Rows are points. Examples show where two turns around zero, p and q, send a point. Where does a point land after both, in the order given? Backwards means that the second turn is done in reverse. Each puzzle has new turns, and all numbers are rounded.

Turn p:
[-32   0 -25] -> [-27  -1 -31]
[ 47 -11 -18] -> [ 51   0 -10]
[ 24 -18  24] -> [ 22 -18  25]
[-39  30  19] -> [-47  20  15]
Turn q:
[ 29 -51   5] -> [ 15 -54 -17]
[-15  34  39] -> [ 1 21 50]
[ 16  22 -17] -> [ 18  23 -13]
[-13 -14  20] -> [-13 -17  18]
[-17   9 -47] -> [-22  27 -37]
Where do these land?
p, then q: [24  0 12] -> [23 -8 11]
p, then q: [ 40  -1 -14] -> [ 40   1 -13]
q, then p: [-16 -40 -24] -> [-19 -24 -39]
p, then q: [-18  32  55] -> [-17   5  64]
q, then p: [  1  -9 -43] -> [ -2  12 -42]
p, then q: [-30  19  15] -> [-29  13  22]

Turn p:
[ -7 -24  13  11 -97  11] -> [-21  -2  -5  24 -96 -11]
[16 -5 11  7 17 10] -> [14 -8 17  6 10 12]
[ -5  19  10 -10  -7  20] -> [ -4  20   4 -10 -10  20]
[ 10 -21  16  18  36   3] -> [  6 -26  25  15  28  10]
[-25  -7 -26   6  16   9] -> [-14  -9 -29   6  19  12]
[ 55 -17  -3  -2 -35  18] -> [ 49 -13   6   6 -47   3]
[-23  48 -18   1  32 -43] -> [-13  41 -15  -9  54 -32]
[-20   7  -4 -31  38 -28] -> [-15  -1  -3 -38  42 -15]
Turn q:
[ 34  59 -13  10  -6  62] -> [ 24  46 -36  17   4  68]
[  9 -23 -20 -19  -5   5] -> [  3 -25 -23 -15  -3  -2]
[ -9   6 -39   4  -2 -22] -> [-12   7 -30  11   3 -30]
[ 47 -24  22  12  20 -26] -> [ 49 -29  24  17   9 -15]
[-39  17  16  -1 -45 -16] -> [-29  32  16 -14 -42 -16]
[-48 -25   6  19  10  -4] -> [-49 -17  23  10   4 -11]
[  6 -10  27 -24  29   1] -> [ 13 -13  25 -24  26   6]
Where do these land?
p, then q: [-19  30 -23  11  44  -2] -> [ -6  12 -11  14  58   6]
q, then p backwards: [ 26 -56  29 -29 -17 -13] -> [ 40 -51  13 -39  -5  -5]
q, then p: [  7 -13  12 -25 -37 -34] -> [  7   0   6 -26 -35 -39]
p, then q backwards: [ -9  18 -40   8   9  29] -> [ 19  24 -32   0   5  32]
q, then p backwards: [ 29 -10  45 -32 -24   0] -> [ 46  -6  20 -42  -8  16]
p, then q backwards: [-43  11  -2  19   5  10] -> [-31  14 -20  18  10  22]
p, then q backwards: [  9  20 -20  48  19  10] -> [ 24  27 -16  36  28   6]

Turn p:
[  6   1 -24 -12  17  36  16 -15 -26] -> [  5   2 -18 -15  14  45 -11 -13 -18]
[ 37  -2   6  19  42 -16 -25  -3  19] -> [ 35  -2  -7  33  18 -22 -22 -22  25]
[-32  -3  16  14 -11   9  15  28  21] -> [-20 -18  24  18  -9   6  10  36   2]
[  1 -14 -12 -22   3  -1 -15  21 -25] -> [ 15  14 -10 -19   9  -7 -14  21 -23]
[  2 -23  19 -14 -24 -18  -3  10  24] -> [  4 -15  17 -18 -19 -28   2  18  19]
[-19  24  15   4 -30   1 -26 -18  -3] -> [-33  27   8   4 -31 -10  -2 -12  -2]
[-14  25 -12 -14  -3 -24  26  11   8] -> [-15  10  10 -10  26  -2  36  10   9]
[  3  -6  16  40  22  15  11 -19 -48] -> [  8 -19  -4  29  -2  16  -6 -36 -51]
[ 16  36   4  -7 -38 -17  40 -25  19] -> [-10   7  18 -20 -14   9  56 -28  29]
[-29 -16 -37  -2  13   4 -10   5   8] -> [-21  -7 -33  -1  19   2 -14  26   2]
[ 15 -12  21 -21   2  10  -4 -11   3] -> [ 12  -5  16 -19  -8   1 -21 -11   7]
[ 14  -9 -12  14   7   1 -25  17  -1] -> [ 20   8 -20  17  -3 -10 -13  13   0]
Turn q:
[ 14  21 -14  12  -6  -2  13   2  -9] -> [  9  12 -18   9 -17  -4  13  -7 -10]
[-23  16 -22   7 -15  23  14   7  35] -> [-32   8 -19  -1 -17  27  23   8  23]
[ 17 -12  -7   4  56 -19  19 -31  -9] -> [ 31 -12 -13  18  47 -29  20 -17   9]
[-20  -6  11  16 -14  13   5   6  -5] -> [-20  -4  17   1  -7   8  13  10 -14]
[-12  33   8 -24   8  -3  13  13  -3] -> [ -5  36   3 -23  -2 -14   8  -9  10]
[ -8 -15 -10   7  -4 -11   0  23  26] -> [-15 -12 -14  -4  -5  -3  -4  31  13]
[-18 -15 -26   4  -4 -13 -64   0  -8] -> [-31  -7 -10  26  13   4 -59   0 -10]
[ 22 -12   1  19  13  30  -7   0  -8] -> [ 22  -1   2  18  15  26   5  11 -17]
[ 25  -4  76 -20 -18 -10   5 -22  -6] -> [ 42 -13  69 -19 -20 -13  -4 -13   7]
[  4  -7 -16 -25 -16  -8   1   3 -14] -> [ -1  -7 -15 -24  -6  -2 -15 -14 -12]
Where do these land?
q, then p: [-13   9 -21  12  -5   9  -6 -18 -17] -> [-22  -6 -16  10  -3  11   1 -16 -17]
q, then p: [ -9 -18 -25 -11  -2 -20   0  -8   8] -> [-12 -13 -25 -11  11 -14 -12  10   7]
p, then q: [ -7  15 -17 -13   8  32 -13  -7  19] -> [-19  23  -2   9   3  32  -7   6  18]
p, then q: [ 23 -10  43  -6   0 -28 -13 -11  -2] -> [ 23 -23  24   6 -16 -29 -20 -15  13]
q, then p: [ -7 -13  11   3  41  21  -3  -5   1] -> [ 14 -11  17  25  29  14 -14  -6   2]
q, then p backwards: [ 21   4 -24  22 -12  11   1  15   2] -> [  4  -7 -22  24 -12  20  -5  12 -12]
p, then q: [-13   6  41   6  -2 -97 -10  11   6] -> [   6  -21   18    2   -7 -101   12    4   19]
q, then p backwards: [ 19  19  -7 -13   0  13  39  -7   1] -> [ 34  10 -18  -2 -22 -10  17 -10  -9]
p, then q: [ -5  -6  -1  -7 -10  28  -9  32 -29] -> [  7  30   1 -11 -11  11 -14   7 -37]
q, then p: [ -9  -6   0   8 -16  29  16  -2  10] -> [ -6 -15  11  -9  -9  30   1  12  -8]
